Each row is a point. The points of each table are mixes of a few directions, plus a little noise. Count the directions of each table, and those that both share. Where both have some left over, give the other angles between the two spaces (their principal angles), to ten degrees, smallest first.
(in the rows, 128 means zero)

First (5 x 3)
[[145  90 163]
 [151  81 168]
 [124 137 120]
 [116 151 108]
 [102 179  82]]
Second (4 x 3)
[[139 124 121]
 [ 94  62 127]
 [105 155 148]
 [173 169 115]]
Directions: first 1, second 2, shared 0; angles 60

First (8 x 8)
[[126 135 131 110 127 130 129 130]
 [141  99 116 197 136 117 118 125]
 [141 100 117 196 135 118 120 125]
 [138 102 117 189 136 119 120 125]
 [126 132 130 116 126 130 129 129]
 [117 151 136  76 122 136 134 131]
 [130 125 128 134 130 127 128 127]
 [105 179 147   7 114 146 144 133]]
Second (8 x 8)
[[ 95 149 118 180 132 130 110 122]
 [123 127 146  64 113 105 132  87]
 [103 116 145 161 123  92  96 130]
 [169 149 126  99  96 118 167 103]
 [136 130 145  99 110 109 133 132]
 [106 144  96 161 167 188 126 141]
 [154  96 120 109 143 141 142 115]
 [141 112 129 151 141 140 122 193]]
Directions: first 1, second 5, shared 1

First (11 x 11)
[[161 113 120 171 130  90 154 150 181 231  44]
 [ 97  83 131 133 118 147 135 103 132 149 101]
 [ 70 105 116 116  97 133 117 104  95 129 100]
 [154  92 103 171 137  81 163 138 138 134 135]
 [130 167  86 130 110  49 126 150  75 111 121]
 [130 160 131 108 131 136 112 135 110  79 175]
 [101 144 125 132 117 148 100 159 148 110 177]
 [196 115 138 153 169 119 163 136 163 127 153]
 [100 129 160  88 122 184 108  94 118 126 106]
 [133 115 158 126 147 186 120 125 165 102 183]
 [132 183 142  80 128 132 110 114  86 109 110]]
Second (11 x 11)
[[129 144 118 103 133 135 147 107 124 161 166]
 [ 70  76  90 177  87  75 111 155  97  71 101]
 [157 139 160 131 144 149 113 140 152 120  97]
 [138 117 147 149 130 128 106 152 141  98  87]
 [142 142 136 115 137 141 133 120 136 143 137]
 [ 91 124  83 114 111 104 155 104  97 153 182]
 [225 170 228 118 184 200  96 149 201 126  57]
 [122 141 109 103 129 129 152 103 117 163 172]
 [123 116 129 143 122 121 118 140 126 108 111]
 [128 146 113  96 134 136 154 100 120 170 177]
 [ 81  91  92 159  97  88 122 141  99  96 121]]
Directions: first 5, second 2, shared 1; angles 80

First (10 x 18)
[[103  93 139 135 197  98  76 141 139 120 160 128 111  53  86  93 108 202]
 [113 124 124 139 130 126 135 136 110 119 144 133 143 118 129 118 122 130]
 [103 158 149 167  93 185 175 147  99  70 162 123 188 145 197 127 143  86]
 [ 77  91 102 146 175  80 114 149  82 121 174 149 148  62  84  76  84 173]
 [127 152 117 137  78 151 178 130  96 120 124 133 163 173 167 139 134  71]
 [180 117 135  81 150 103  75  98 199 182  75 115  51 133  81 155 142 161]
 [121 141 123 140 101 144 159 133 103 115 135 131 156 149 152 130 129  97]
 [159 131 151 108 141 136  95 113 183 141 102 111  86 130 123 147 148 148]
 [132 136 146 132 126 148 126 130 142 116 129 120 128 131 146 135 142 127]
 [165 135  94  95  89 107 148 105 126 180  77 134 107 186 113 155 129  85]]
Second (10 x 18)
[[149 118 146 109 160 120  83 117 177 143 112 116  84 109 103 136 138 167]
 [ 84 148  89 166  64 144 220 149  27  97 161 152 220 167 177 112 108  47]
 [141 123 140 117 148 123 100 122 158 137 118 121 100 116 114 132 134 152]
 [129 127 129 127 129 128 125 128 131 129 127 127 126 127 126 129 128 130]
 [149 118 147 109 158 121  85 117 176 142 113 116  85 110 105 136 137 167]
 [146 118 144 111 155 121  88 118 172 141 114 118  89 111 107 135 136 163]
 [144 121 142 113 150 122  95 119 165 139 116 119  96 115 110 133 135 157]
 [123 130 124 132 120 131 139 132 116 124 132 131 139 133 134 127 125 119]
 [137 124 136 120 142 125 108 123 149 135 122 123 109 119 117 132 132 145]
 [ 78 153  83 174  53 147 236 154  11  91 166 156 234 172 185 110 106  33]]
Directions: first 3, second 1, shared 1

First (11 x 24)
[[112 142 119 116 161 118 127 109  94 115 111 133 112 130 149 142 139 146
  102 122 114 141 139 134]
 [183 107 132 119 161 135 121  56 102 106 122 135  87 176 179 161 114 134
   98  90 105 151 102 178]
 [ 89  73  79 113 135 121 183 164 183 109 111 149 170  68  88 137 125 172
  123 197 159 134 184  63]
 [122 114 140 134  87 130 118 145 137 159 120 119 136 114  98  98 140 119
  146 144 156  93 125 111]
 [140 146 158 164 103 142 145 171 163 124 167 111 179 161 113 123  98  88
  185 159 125 142 123  95]
 [ 89 108 120 131 132 116 176 141 108 107  92 124 156 104 105 124 142 142
  133 188 161 126 158  58]
 [143 136 129 144 115 132 155 142 135 106 153 120 136 112 122 120 117  97
  149 100 138 131  98 133]
 [107 189 138 141 119 120 126 155  96 123 144 113 125 104 124 105 142  94
  143  86 127 119 101 139]
 [171 102 123 110 135 139  93  88 149 145 135 142  95 152 152 145 116 143
  103  96 107 130 117 183]
 [130 150 145 134 118 129 107 131 116 142 134 120 123 142 131 119 132 113
  136 116 121 121 117 139]
 [123 141 125 100 141 126  57 107 125 174 117 142  91 145 148 133 143 159
   92 111  95 119 145 175]]
Second (9 x 24)
[[135 140 151  59 109 141 157 140 127 120 129 184 113 169 137 135 154 165
  164 101 132 133 145 129]
 [128 122 159 141 105 124 130 155 123 118 124 125 128  95 125 124 135 109
  141 123 140 124 122 105]
 [126 124 124 148 131 124 120 127 128 129 127 112 132 114 125 126 121 116
  119 135 128 126 123 126]
 [140 150 148   7 110 151 174 132 130 120 133 221 104 213 145 143 167 200
  179  87 127 138 159 143]
 [123 117 133 181 125 117 111 138 125 127 124  90 137  80 120 121 115  91
  113 142 133 123 113 112]
 [125 123 116 158 137 123 115 121 128 132 128 104 135 111 124 125 116 112
  111 140 126 126 121 129]
 [132 139 123  76 131 139 145 119 131 129 131 165 119 174 136 135 140 163
  142 114 123 133 142 143]
 [115 110  82 243 165 108  78 101 130 144 127  34 153  67 113 116  82  69
   64 174 119 121 100 131]
 [126 127 116 139 138 127 121 119 129 132 129 118 131 128 127 128 121 125
  117 135 124 128 126 134]]
Directions: first 6, second 2, shared 0; angles 40, 90

First (9 x 32)
[[137 116 151 117 128 113 147 125 124 141 150 153 142 125 153 136 119 154
  127 107 148 134 153 164 143 116 152 142  76 138 121 133]
 [ 93  96 145 131 142 128 200 168 102 146 131 105  87 104 177 136 155 136
  131 103 163 151  88 130 125 143 175  79  60 137 112 128]
 [131 166 101 120 126 151  71 135 122 107  91 108 112 133 130 125 140 111
  114 127  93 121 115  88 109 124 107 145 207 131 121 117]
 [132 193 148 140 122 118 148 120 160 107 135 165 143 150  89 131 128 137
  142 202 122 121 154  68 112 108  94 150 147  94  96 103]
 [117 118 132 133 134 125 145 132 108 135 115 119 105 113 159 135 131 143
  121 119 146 125 113 143 146 144 149 119  97 133 118 130]
 [129 149 147 101 126 128 153 159 152 127 169 154 152 147 117 126 150 121
  142 123 120 160 149  91  82  84 129 125 126 130 111 119]
 [157 181 161 128  83 103 127 148 152 129 133 150 157 127 105 126 132 120
  136 139  88 153 137 115 126 107  60 166 149 101 138  86]
 [138  71  94 131 128 136  85 101 137 136 138 108 155 133  86 112 106  98
  132 109 116 118 127 172 136 143 117 115 155 141 186 159]
 [116  64  74 151 163 147  75  66  96 125  89  92 101 120 137 126  91 135
  107 126 155  68 114 183 177 184 169 113 135 150 151 178]]
Second (11 x 32)
[[130 113 126 128 122 127 123 135 135 134 132 117 136 129 117 121 128 113
  134 117 120 136 117 135 123 128 116 120 135 129 148 129]
 [113 163 105 129 110 144 146 134  91 114 112 120  94  78 125 144 159 116
  100 141  92 138 115 119 136 165 114 118 155 108 121 107]
 [121 113 135 141 141 125 124 132 133 133 111 109 116 144 146 121 120 134
  137 128 151 118 106 120 129 128 138 119 117 134 123 134]
 [ 95  97 103 123 144 148 180 132 112 127 158 122 114 105 105 134 152 108
  126 136 133 141 121 125 110 151 158  74 112 129 131 146]
 [106 108 134 150 149 128 150 134 125 132 107 103  98 135 149 125 126 136
  137 141 163 115  95 114 132 144 150 101 101 129 115 136]
 [176 214 138  86 146 132  21  81 124  96 106 201 151 172 195 147  94 205
   96 117 135  81 226 118 137  60 164 249 162 159  48 130]
 [120 120 140 124 136 130 141 161 162 131 145 117 139 162 110 113 139 106
  156 130 134 147 111  82  81  97 122 103 137 132 129 127]
 [154  73 111 116  90 126  87 148 153 151 156  96 178 126  73 101 126  62
  143  67  75 166 108 174 113 122  69 114 172 136 223 132]
 [108 115 118 131 137 130 188 108 105 127 155 149 118  95 114 144 135 138
  118 154 143 126 146 151 146 159 158 103  83 117 120 140]
 [129 142 133 152 111 118 124 129 112 131  88 106 103 105 145 130 126 132
  119 135 120 121  98 139 161 159 102 136 129 111 134 108]
 [155 151 165 128 122 101 122 115 156 131 140 167 161 156 130 128 103 158
  141 143 143 120 165 132 139  95 117 172 104 123 114 120]]
Directions: first 6, second 6, shared 5; angles 90

First (11 x 32)
[[172 146 157 139 107 156 153 110  92 190 123  84 111 115 182 104 144 138
  114 120  93 102 140 135 104 145 138 103 110 132 163 112]
 [174 164 103 166 112 180 157 162 162 192 160  86  91  82 166  29 152  94
   43 135  86 145  48  78  95 127 101  88 131 122 144 115]
 [ 78  83 146 130 151 123 122 101 144  87 125 147 138 144 104 187 105 140
  188 123 165 127 173 155 140 126 122 138 125 132 108 116]
 [124 146 110 139 117 128 120 168 117 126 157 160 138 136 123 145 117 114
  123 137 127 132 122 109 130 107 121 160 149 132 118 165]
 [ 81  62 140 139 173 148 142  72 218  93 111  95 105 104 104 110 126 132
  150 119 163 152 120 145 129 145 102  74 106 120 110  55]
 [134 138 115  99 128  95 110 134 120 106 111 141 142 139 107 126 134 132
  120 130 131 132 118 129 144 129 143 140 132 124 125 141]
 [159 117 177  74 126  90 126  53  73 134  52  88 138 144 144 138 151 177
  159 108 119  90 181 187 138 168 179 102  89 126 163  93]
 [ 99 102 118 100 153  95 109 111 159  74 103 142 139 136  84 136 126 135
  144 128 157 144 124 140 151 132 132 128 126 121 108 116]
 [ 89 100 123 163 144 158 137 135 175 115 160 137 117 118 119 141 109 114
  144 131 149 145 127 117 122 115  95 126 136 130 106 118]
 [172 193 124 137  78 128 123 188  33 177 162 162 146 151 167 159 123 121
  115 137  90  99 147 109 118 107 146 187 153 141 147 205]
 [128 154  96 122 118 109 110 175 118 113 147 166 143 139 108 135 122 112
  111 139 128 140 105 105 138 108 128 164 152 128 114 172]]
Second (11 x 32)
[[116 105 166 136 128 140 139  95 102 138 122 120 129 139 148 174 117 148
  176 118 134 104 186 159 123 136 134 128 114 136 136 115]
 [142 135 127  99 127 101 118 117 115 119 100 124 136 134 119 118 140 138
  121 126 124 125 124 137 138 138 147 125 122 124 135 127]
 [ 89 107  86 199 153 195 151 168 249 127 196 122  89  80 115  68 116  75
   84 142 143 183  46  69 106 105  56  97 148 121  93 103]
 [139 143 110  74 129  69  98 130 109  91  90 148 153 147  93 126 140 139
  119 130 132 131 117 136 155 133 158 145 131 121 126 147]
 [121 134  82 197 136 198 155 181 226 156 197 111  86  74 134  43 129  72
   56 144 119 176  31  58  98 107  64  95 148 121 109 113]
 [139 127 167 134 113 139 140 105  75 158 123 118 131 141 163 168 123 149
  163 118 117  95 185 155 118 136 144 134 116 138 148 129]
 [103 119 109 135 139 126 120 145 157 102 144 150 131 128 104 135 117 116
  130 134 145 146 114 115 135 115 113 139 141 127 108 136]
 [152 121 161 105 126 119 136  80 101 145  86  91 125 129 149 121 145 155
  139 115 117 105 155 160 126 155 153 101 101 127 153  97]
 [175 179 135  88  91  84 109 146  24 148 107 150 159 162 146 159 137 147
  128 128  99  92 161 142 138 128 176 173 133 135 154 183]
 [128 123 117 102 140 104 118 115 149 104 102 122 131 125 105 105 139 132
  116 127 135 139 107 131 141 137 135 114 122 120 124 114]
 [103 114 147 139 126 131 126 125 101 120 141 153 140 149 131 193 105 138
  177 126 143 112 181 146 130 119 129 157 132 138 122 145]]
Directions: first 4, second 4, shared 4

First (8 x 32)
[[119 142 109  93  94 150 106 136 131 139 169 149 139 146 113 142 138 154
  101 164 129 143 146 103 123  76 152 105 117 116 105 136]
 [114 150 106 119 112 136 109 143 133 124 146 119 113 157 117 132 118 142
  128 134 131 128 141 107 133  99 152 132 136 115 135 145]
 [174  86 159 121 147 146 148  88 134 169 111 149 149  98 142 136 169 112
  100 146 124 155 118 161 124 151 100 114 110 151  98  82]
 [121 191 126 144 155 109 120 147 162 112 143  76  44 151 122 120  87 131
  139  97 157  45 148  90 111 106 119 173 146 119 148 137]
 [ 94  65 129 122  87 111 146 135  63  98 113 197 249  77 136 120 144 127
  145 143  91 198  95 166 137 169 132  71 106 128 121 150]
 [162 132 120 156 162 151 118 112 158 159  92  68  58 181 131 133 128 109
  140 102 132 135 133 138 160 144 142 176 163 135 160 113]
 [ 58 133 102 141  91  90 125 175  79  59 128 145 178 119 122 109  90 138
  176 108 111 133 114 121 136 143 150 113 135 106 161 189]
 [182 125 173 128 175 131 152  90 163 166 124 121  94  95 142 132 150 112
   95 130 149  87 131 138  99 138  76 140 111 152  96  72]]
Second (8 x 32)
[[122 153 165 179 122 100 147 162 113  86 125 121  99 117 154 140  99 125
  138  98 137  81 142 130 126 141 101 133 143 132 129 132]
 [109  72  99 123 140 106 130 115  94 126 106 140 174 107 105  95 120 137
  171 106 101 165  94 134 153 162 148 133 112 130 167 161]
 [136 141  98  65  91 199  97 106 161 176 144 132 161 175 123 150 182 117
   79 207 128 196 139 140 117  84 157  97 136 110  91 100]
 [148 122 139 127 171 107 139 109 141 144 136 117  93 102 114 111 116 139
  131 105 139  81 125 108 116 127 106 154 106 141 134 120]
 [151 137 164 181 133 119 141 144 119 123 119  84  65 139 142 145  98 135
  138  98 132  94 153 132 146 128 105 156 151 136 145 125]
 [ 85 123  58  83 124 131  96 128 139 108 129 208 189 143 113 110 160 117
  129 131 121 184  89 108 137 149 199  98 111 124 125 154]
 [110 115 174 171 135  69 169 148  82  81 118 121 143  62 140 110  84 132
  165  92 123  73 120 142 112 162  72 133 119 133 145 144]
 [161 161 127  94 107 193 105 112 174 179 148 104  98 179 133 162 165 122
   73 187 143 149 161 131 117  74 135 120 145 119  90  87]]
Directions: first 4, second 5, shared 2; angles 30, 60

First (8 x 32)
[[106 163 153 143 159  95  92 140 118 118 129 120 135 114 152  92 129  79
  134 113 120 111  71 180 147 175 177 114 135 145 113 177]
 [143 173 103 141 157 116 153  91 124 123 180 120 113 114 109  97 157  93
  108 117 132  89  78 147 112 157 118 145 208 148 100 159]
 [126 114 179  97  94 158  95 152 130 150  96 132 148 169 143 166 109 172
  146 154 131 155 153 115 122 116 144 125  18 103 182  88]
 [149 100 128 120 128 170 151 124 136 116 115 156 147 179 135 138 115 159
  123 135 123 142 180 100 110  84 104 128 103 112 155  77]
 [152  90  73 124 103 152 183 104 140 138 142 130 107 120  89 161 136 169
  114 134 137 139 187  67 108  77  60 147 168 122 120  88]
 [124 105 186 109 120 163  96 159 131 123  81 154 167 193 167 142  96 158
  144 143 119 155 163 129 128 106 156 111  18 102 182  86]
 [110 160 115 135 122  84 114 125 120 146 152  93  98  63 107 123 150  97
  130 122 137 112  73 149 142 173 139 136 172 147  94 182]
 [109 116  90 156 147  89 139 131 126 112 131 119 109  76 120 106 131  95
  122 103 123 122 121 136 151 134 125 120 202 149  79 165]]
Second (9 x 32)
[[ 64 116 148 110 118 119 125 111 124 134 127 122 132 154 150 127  68  93
  159 129 141 151 174 156 135 144 144 146  91  85 154 107]
 [165 175   7 117 196 136 148 114 154 160 208  11 119 104 116 142  79  91
   79 128 214  73  56  98 101 150 170 122 195  79 106 170]
 [117 119 160 120 131 148 127 122 126 115 114 159 150 182 152 121 107 126
  138 130 117 141 162 141 122 118 132 129  87 110 157  96]
 [132 146 112 125 110 123 154  92 125 142 163 127 103 107  94 130 158 128
  124 133 131 115 122 123 114 139  93 155 173 139 115 131]
 [154  99 174 132  84 148 125 147 124 122  83 184 135 141 118 143 178 191
  133 137  86 149 160 106 129  92  90 125  88 161 141  97]
 [152 105 122 130  75 119 119 156 126 150 105 125 102  65  89 167 180 186
  125 139 115 141 125  83 141 108  91 123 126 162 109 138]
 [112 166  92 121 182 132 148  90 132 125 183  91 134 161 146 105  75  67
  117 122 165 101 108 154 108 157 158 139 163  88 133 135]
 [128  99 170 143  83 108 104 164 119 123  75 169 122  90 115 135 180 168
  142 127  82 153 138 121 155 115 107 115 107 177 115 135]
 [125 128 163 154 169 118 101 152 123  86  96 165 158 152 169  82 127 103
  131 111  95 123 107 167 148 132 165  96 117 148 125 145]]
Directions: first 4, second 5, shared 3; angles 80

First (11 x 32)
[[123 158 134 119 115  98 136 120 112 118 133 122 138 145 132 104 134 125
  109 103 126 140 107 135 113 138 127 129 132 126 131 108]
 [121 156 132 125 109 108 128 125 121 128 129 111 137 142 135 117 137 122
  113 116 125 135 117 138 113 143 131 128 127 132 117 124]
 [132 132 125 122 127 166 123 139 134 145 114 127 160 142 119 149 128 140
  132 146 121 123 148 132 111 128 141 109  90 144  90 155]
 [123 113 128 145 126 103 124 123 134 122 139 120  87 103 141 123 130 113
  132 128 133 123 121 126 153 131 118 148 165 117 156 120]
 [129 136 128 122 126 140 128 131 126 133 123 129 146 138 123 132 128 134
  126 130 126 129 131 131 117 129 133 119 112 134 112 135]
 [125 151 134 117 123  99 138 118 112 115 134 129 136 143 130 102 130 127
  112 102 128 140 106 131 117 133 125 130 134 123 138 104]
 [156  65 118 109 195 202 144 132 134 123 115 200 148 120  84 151  92 166
  167 149 135 124 157  96 143  72 126 106  93 123 146 134]
 [123 162 133 117 112 109 132 124 115 126 128 117 149 150 131 111 136 127
  110 109 124 138 114 138 106 141 132 122 120 131 115 118]
 [118  96 125 164 121  96 114 125 147 126 144 107  53  79 155 133 135  99
  139 141 136 113 126 125 173 137 113 163 189 114 168 127]
 [133  84 121 146 144 155 118 136 148 137 126 135  99  97 128 155 122 126
  152 158 132 111 151 119 157 116 125 135 138 126 138 149]
 [124 155 130 123 109 131 125 132 125 138 122 112 153 148 130 129 137 128
  116 127 122 131 129 139 107 142 137 118 108 140  98 138]]
Second (11 x 32)
[[133 123 125 125 132 157 124 136 133 139 120 131 144 133 120 144 125 138
  135 143 126 123 143 127 121 124 135 116 104 137 108 147]
 [126 122 128 134 128 125 124 129 131 130 129 125 117 121 131 131 129 124
  131 132 128 126 129 128 135 129 127 132 136 127 132 132]
 [125 123 128 136 127 116 126 127 131 126 133 124 109 116 135 127 129 121
  129 127 130 126 126 128 139 130 124 137 145 123 139 124]
 [131 105 124 140 133 158 117 140 144 143 121 125 121 113 128 156 128 128
  143 157 128 112 151 126 138 126 130 126 120 134 116 154]
 [130 123 126 127 131 144 126 133 132 133 123 130 135 128 125 136 127 131
  133 136 127 124 136 128 127 127 131 123 118 132 118 138]
 [124 115 126 143 126 116 122 126 135 126 135 120  98 108 138 130 130 116
  131 132 132 122 127 127 146 132 122 143 153 123 145 127]
 [129 111 126 139 129 135 121 132 138 133 128 122 112 113 133 139 128 122
  137 143 130 118 138 126 139 128 127 133 136 128 129 140]
 [126 111 124 141 128 132 119 131 139 133 129 121 106 109 135 141 130 120
  137 143 130 117 136 125 144 127 126 137 141 126 133 138]
 [134 220 143  55 128 110 169 109  68 100 121 162 249 227  92  63 120 167
   79  51 118 178  83 137  42 121 140  84  58 135 100  74]
 [124 139 131 128 124  97 135 119 119 115 136 126 116 129 134 106 130 122
  117 107 131 137 108 128 131 130 121 139 148 119 149 105]
 [126 114 127 140 127 121 121 129 136 128 133 121 101 111 137 132 130 118
  133 134 131 122 129 127 145 131 122 140 148 124 140 130]]
Directions: first 3, second 2, shared 2
